Rows are points. The last column is the point's height on a tilted bowl or saddle (a function of degree 2), plus a little noise. Along how many of its main directions does it bend up, bend down or stay straight?
In the rows, zero is written as 128.

Points:
[[ 68 153 141 108]
 [101  70  66 170]
 [128 123 118 164]
 [201 159 105  93]
 [ 73 126 115 125]
 [149 124 146 159]
 [136 144 137 152]
 [111 126 142 153]
 [161 163  82 112]
 [148  95 112 183]
 [115 117  76 154]
 [144 145 125 151]
 [137 123 136 164]
 [116 111 170 145]
 [143 201 114 104]
 [175 128 128 151]
 [130 131 138 158]]
Directions: 0 up, 2 down, 1 straight

Points:
[[130 158 154  80 112]
 [143 131 114 191  75]
 [161  86  88  88 135]
 [107 159 166 144 187]
 [165 100 133 137 103]
 [175 136  56  96  84]
 [ 78 135 166 128 159]
 [140 158 165 119 149]
 [156 139 132 125 116]
 [138 118 101  84 114]
 [181 164 171 106 117]
 [157  79  98 110 133]
 [112 116 117  92 125]
 [124 141 110 158 105]
 [119 159 141 156 162]
 [118 137 147 133 140]
 [115 111 137 103 119]
 [166 104  63 150  56]
 [165 104 100 130  98]
 [ 83 124 125 130 135]
 [123 186  67 127  95]
 [164 126 133 134 109]
 [103 116 117 135 122]
 [135 149 158 178 163]
 [142 162 122 193 121]]
Directions: 1 up, 1 down, 2 straight

Points:
[[155 110 106  92 157 147 134]
 [134 148 111 123 133 119 132]
 [108 144 154 128 123 135 122]
 [109 106  98 105  86 170 197]
 [183 157  84 126 116 144 147]
 [141 122 144 115 125 103 143]
 [153 163 107  61 161 105 160]
 [144  73 113 122 151 132 138]
 [ 97 155 186  86 123 135 175]
 [ 71  91 138 120 123 139 125]
 [155 118 138 145 162 144 136]
 [ 89 125 165 104 124 101 157]
 [111 127 151 119 123 139 129]
 [173 155 169 130 181 102 192]
 [186 180 193 132 163 133 179]
 [ 93 139 112  74 156 170 146]
 [102  93 100 117  84 118 146]
 [163 154 155 108 132 117 170]
 [171 136 180 107  74 118 182]
 [132 120 176 148 151 119 110]
 [123 132 180 129 146  86 146]
 [172 127 173  86 106 113 196]
 [132 139 172  89  96 130 182]
 [144 116 117 120  62 132 158]
 [ 99  91 151 132 150 159  88]
 [131 105 125 163  79 163 152]
 [130  65 130 174 121 107 108]
 [151 134 123 151 109 137 136]
 [123  70 158 150 167 162  94]
 [105 151  89 112 126 110 136]
 [106 150  98  91 128  84 138]
 [119 130 191 109 124 139 126]
 [163  91 144 126 103 162 152]
 [119  99  93 142  98 109 110]
 [146  88 147 167 134 128 128]
 [139 102  87 127 143 105 105]
 [169 111 106 126 188 171 145]
 [118 122 194 114 116 106 149]
 [138 109 155 157  33 134 128]
 [156  80 147 112 168 105 157]
 [ 70  21 145 128 114 147 116]
 [129 119 118 122 166  92 117]
 [ 88 120 112 161 114 126 106]
 [118  53 111 141 113 108 112]
 [156 134 140 119 202  99 168]
 [ 81 144  90 131 140  93 103]
 [161 127 106 134 133 118 130]]
Directions: 2 up, 2 down, 2 straight
